Every row gives one point. Each copy is the shape, with its points in the same order, turned, moved and blurred by noise. Some copies are also mirrored. Which?
In the rows, zero is written as 128.

Shape (6 x 2):
[[108 172]
 [131  17]
 [146 138]
 [103 100]
 [128 138]
 [128 163]]
Copy 1:
[[ 82 126]
 [219  52]
 [139 132]
 [140  76]
 [122 119]
 [101 143]]
Copy 1 is: only turned
Copy 2, 6 rows:
[[134 189]
 [125  23]
 [155 126]
 [111 108]
 [143 135]
 [144 167]]
Copy 2 is: only turned

Shape, 8 rows:
[[140  81  66]
 [147 106 114]
 [ 92 134 137]
 [ 65 102 134]
 [151  87  28]
 [162  97 159]
 [194 139 167]
 [176 128 181]]
Copy 1, 8 rows:
[[130  70  90]
 [118 126 114]
 [148 144 165]
 [146 103 189]
 [144  63  65]
 [ 80 130 135]
 [ 91 176 102]
 [ 75 175 120]]
Copy 1 is: mirrored
Copy 2 (8 x 3):
[[179  69 139]
 [143 101 125]
 [ 91  88 154]
 [ 77  53 139]
 [206  68 161]
 [127 139 105]
 [129 195 122]
 [100 174 118]]
Copy 2 is: mirrored
Copy 3:
[[112  65 137]
 [122 124 139]
 [120 158  94]
 [ 75 161  85]
 [121  25 131]
 [114 153 175]
 [173 174 195]
 [142 191 169]]
Copy 3 is: only turned

Shape (10 x 4):
[[160 101 101  56]
 [131 149  90 114]
 [118   7  98 110]
 [161 166 106 125]
 [122 120 118 111]
 [106 158 167 110]
 [103 170 133 102]
 [111 131 138  79]
 [101 167 118 116]
 [123 159 140 124]]
Copy 1, 10 rows:
[[141 135 115  44]
 [105 103 112 111]
 [157 145 226  62]
 [ 94 131  84 120]
 [138 116 127 111]
 [168 108  94 152]
 [145  85  87 138]
 [168 103 106 106]
 [133  83 101 138]
 [135 112  95 149]]
Copy 1 is: mirrored
Copy 2, 10 rows:
[[166 118  58 171]
 [113 154  81 137]
 [149  24  51 109]
 [ 99 160 101 165]
 [134 126  99 126]
 [151 158 150 114]
 [139 176 119 114]
 [170 144 106 124]
 [122 171 111 108]
 [119 156 132 126]]
Copy 2 is: only turned

Shape (10 x 4):
[[ 57  96 131 173]
 [ 88  84 124 170]
 [111 129  95 166]
 [ 65 107  78 153]
 [127 135 170  65]
 [185 181 169  76]
 [133 134  92 120]
 [105 139  86 176]
 [205 139 118 133]
 [108  95  42 135]]
Copy 1 (10 x 4):
[[118  76  73  95]
 [109  98  69 122]
 [135  91 108 151]
 [ 94  57 106 133]
 [138 172 168  81]
 [187 196 188 119]
 [129 122 151 157]
 [143  77 112 160]
 [160 177 137 186]
 [ 77  84 127 182]]
Copy 1 is: only turned
Copy 2 (10 x 4):
[[112 152  76 104]
 [127 135 106 103]
 [103  86 102 114]
 [136 101  61 114]
 [134 133 170 206]
 [ 93  86 209 218]
 [127  74 130 153]
 [ 92  76  83 114]
 [108  46 201 135]
 [159  50  86 112]]
Copy 2 is: only turned
Copy 3 (10 x 4):
[[186 105  55 154]
 [162 115  58 134]
 [130  82  92 140]
 [174  62  73 121]
 [175 160 180 126]
 [111 158 218 150]
 [128  90 134 115]
 [129  64  90 147]
 [ 67 132 150 118]
 [138  57  91  76]]
Copy 3 is: only turned
Copy 4:
[[169 159 144  78]
 [147 139 153  77]
 [105 123 120  85]
 [154 114 108  79]
 [148 130 160 211]
 [ 72 132 141 224]
 [109  99 119 138]
 [107 130 100  84]
 [ 36 109 158 157]
 [125  71 104  76]]
Copy 4 is: only turned

Shape, 12 rows:
[[140 100 169  99 162 138]
 [140 145 115 113  81 108]
 [116 142 114 161 173 151]
 [185 157 163  98 168 173]
 [170 144 162 157 183 111]
 [125 122 121 154 162 148]
 [121 151 159  61 173 136]
 [141 129 149 103 174 113]
 [114 105 142 130 157 111]
 [111  97   7 149 101 109]
 [122  94 102  91  95 127]
 [124 111 139 117  66 111]]
Copy 1, 12 rows:
[[143 164 155 167 169 145]
 [132 109  89 128 109 147]
 [129 140 159  74 155 136]
 [185 201 150 137 134 157]
 [153 137 191 123 132 180]
 [114 149 155  94 157 141]
 [183 150 136 152 172 105]
 [162 136 164 143 157 146]
 [111 120 164 138 156 136]
 [ 46  74  62  75 172 171]
 [ 97 132  82 157 157 130]
 [ 86 118  97 156  97 131]]
Copy 1 is: mirrored
Copy 2:
[[112 151 104  96  88 106]
 [134 149 137 149 172 143]
 [133  84  94 100 114 168]
 [ 98 110 103 164  59 110]
 [ 85  67  94 103 120 103]
 [135  90 106  96 108 153]
 [ 78 162  96 125  69 147]
 [ 94 136  94 105 104 125]
 [127 130 110  74 122 135]
 [215 139  74 106 210 194]
 [168 178 115 120 144 139]
 [146 158 156 117 163 128]]
Copy 2 is: mirrored
Copy 3, 12 rows:
[[164  99 133 105 111 179]
 [129 152 122 153 169 109]
 [128  86 111 121  80  98]
 [154  77  67  80 141 163]
 [133  49 126 122 131 135]
 [144  90 108 120  98 106]
 [110 119  93 112 108 196]
 [136  87 120 137 117 170]
 [135 109 149 137  97 150]
 [162 157  99 230  94  46]
 [169 176 116 162 125 137]
 [146 171 157 135 166 128]]
Copy 3 is: mirrored

Shape:
[[101 164  99 141 133  72 141 141]
 [117 138 126 144 125  37 160 141]
 [107 165  80 149 185 153 153 117]
 [134 186 143 157 130 114 188 133]
 [144 130 171  58 123 153 101  50]
 [173 105 123 147  86 110 104  75]
 [144 179  88 140 141  73 173 147]
 [ 69 189 119 133 136 133 154 128]
 [ 91 155  97 154 143 151 192 147]
 [148 102 137 141 108  77 192  82]
 [164  76 173  58  74 176  74 123]
 [203  91 220  97 123 138  54 113]
 [ 47 138 136 157 179 164 144 101]
 [190  71 176  38 146 122  88 136]]
Copy 1 (14 x 8):
[[146 142  83 180 146 130 131 152]
 [125 143  73 185 159 172 151 120]
 [131 143 151 142 154  88  79 156]
 [100 153 147 170 169 138 172 173]
 [136 209 139  58  68 115 182  91]
 [ 71 141 110 144  77 127 167  85]
 [118 150  94 195 182 112 152 135]
 [164 146 134 151 128 132 136 177]
 [143 116 164 158 169 118 119 152]
 [110 166 138 176 130 165 173  71]
 [118 110 108  19  84 127 209  78]
 [ 41 168  93  13  81 153 203  96]
 [153 152 187 118 115 147  73 160]
 [102 168  77  16 143 143 184  53]]
Copy 1 is: only turned
Copy 2, 14 rows:
[[135 128 148 179 161 163 150  92]
 [160 133 168 179 116 186 135  86]
 [116 154 130 147 142  97 200  95]
 [191 172 140 186 126 124 150 127]
 [156  97 119  66 129  55  78 113]
 [132 166 101  90 124 161  88  91]
 [186 153 151 165 154 168 186 110]
 [143 136 129 210 151  96 156 120]
 [144 146  95 199 114 125 201 113]
 [187 152 103 150  89 163  98  56]
 [108  97  90  58  93 118  62 184]
 [130 147 159  44  65  99  35 171]
 [ 97 147 132 183 124  47 156  82]
 [148  72 152  44  53 132  95 143]]
Copy 2 is: only turned
Copy 3, 14 rows:
[[138  98 150 172 117 113 182 147]
 [110  62 143 178 115 120 185 114]
 [139 148 191 116 137 106 154 178]
 [ 83 147 164 163 155 138 181 123]
 [178 138 101 146 221 165  76 134]
 [104  98 113 138 128 194  99 150]
 [125  93 179 167 128 140 199 136]
 [134 162 151 170 138  86 175 154]
 [119 160 202 146 112 101 162 126]
 [ 88  70 167 178 159 152 102 106]
 [185 157  77 119 147 190  70  67]
 [145 105  43  83 181 203  98  71]
 [119 157 157 120 158  44 128 162]
 [201  87 103  87 178 177 109  53]]
Copy 3 is: mirrored
Copy 4:
[[175 108  70 154  88 149 123 135]
 [158 113  63 207  80 138 128 117]
 [181  70 133 107 109 118 150 163]
 [147  69  89 152 132 108 108 107]
 [161 195 190 152 177 131 152  95]
 [116 151 110 151 139 161 205  87]
 [169  62  84 172 100 159 119 122]
 [181 112  88 115 133 110 103 161]
 [143  70  97 128 129 109 125 181]
 [131 109 101 223 136 117 180 118]
 [ 67 221 185 142 160 167 132 111]
 [ 81 210 193 145 102 136 141  42]
 [175 127 125 104 113  57 147 184]
 [ 99 197 221 184  96 171 121  97]]
Copy 4 is: only turned

Shape (13 x 9):
[[ 82 163 124 108  97  93 217 128 128]
 [ 79 136  71  85 106  94 195 133 144]
 [199 107 121  96 161 126 120 136 122]
 [ 59 139 112 138 140  85 198  94 167]
 [169  92 129 118 160  77  91 127  51]
 [134  91 169  87 154 159  86 121  99]
 [111 132 144 221  97 199 152 142 137]
 [ 52 157 114  93  92  85 219 136 118]
 [156 143 121 113 136 119  40 141 107]
 [155 101 166 108 156  88  95 188 126]
 [130 156 163 204  71 206 179 113 145]
 [141  64 105 105 140 120  95 163  95]
 [ 83 118 125 121  48  81 194  98 164]]
Copy 1 (13 x 9):
[[ 75  65 104 144 146  70 189 163 174]
 [116  47 121 186 147  83 156 160 185]
 [176  88 137  88 125 170 114 106 144]
 [ 72  73 100 175 110  59 152 108 160]
 [155 110  41  66 126 158  84 140 125]
 [137 145 133 112  84 184 125 133 121]
 [ 88  92 168 115 139  87 175 137  17]
 [ 66  72  92 168 139  72 186 193 177]
 [198 160 113 100 150 129 105 138 114]
 [101 131 119  82 156 143  79 136 144]
 [ 96 104 153 116 154  78 226 125  25]
 [135  88 119 123 133 178  79 161 115]
 [ 70  75  83 198 181  92 188 121 141]]
Copy 1 is: mirrored
Copy 2, 13 rows:
[[ 79  54 156 139  84 114 161 108 127]
 [ 89  72 190 120  87 140 121 124 102]
 [137 159 105 121 148 122  87  92  79]
 [ 62  94 186 125 101  84 172 150 128]
 [135 202  64 123  89 138  87 125  98]
 [156 137  68  81 158 140 136 142 105]
 [135 124 137 189 189 146 199 104 184]
 [ 79  42 168 122  53 134 155 135 137]
 [191 189 115  76 122 130 132  96 125]
 [108 167  88  80 125 116  89  72 143]
 [139  87 126 199 183 133 226  88 160]
 [135 169 116  96 141 170  85 126 113]
 [ 45  75 178 123  88 161 208  92 115]]
Copy 2 is: mirrored
Copy 3:
[[ 74  91 207 107 152 151 134 124 130]
 [ 98 111 215 109 141 130  98  87 116]
 [162 165  86 115 101 131 125 125 138]
 [ 96  38 177 133 146 144 118  87 105]
 [159 157  55  53 164 142 137 106 115]
 [136 158  74  99 114 112 144 149  53]
 [105  59 118 136 163  36 121 206 137]
 [ 62  94 223  93 159 154 120 115 115]
 [120 188  54 132 169 101 126 110 103]
 [141 164  70 120 155 173  89 159 101]
 [ 98  62 146 152 146  44 171 216 149]
 [168 163  95  77 149 110  88 128  87]
 [130  85 228 141 187 137 151 123 104]]
Copy 3 is: only turned
Copy 4:
[[103  87 142  84 119 190 131 112 105]
 [121  89 155  88 158 193 142  88 154]
 [167 168 127 129 175 103 113 180 160]
 [130  56 128 133 115 166 124  71 120]
 [123 192 110 108 141  77  61 143 192]
 [170 160 110  92 106  55 146 157 175]
 [139 146  24 101 141 114 182  96  56]
 [ 93  78 150  59 119 198 136  93 125]
 [102 179 127 135 164  43 147 140 172]
 [143 143 143  81 173  43  89 153 131]
 [138 155  45 118 116 145 198 119  31]
 [162 170 116  79 176  79 113 116 185]
 [138 128 170 101 109 187 135  53  92]]
Copy 4 is: only turned
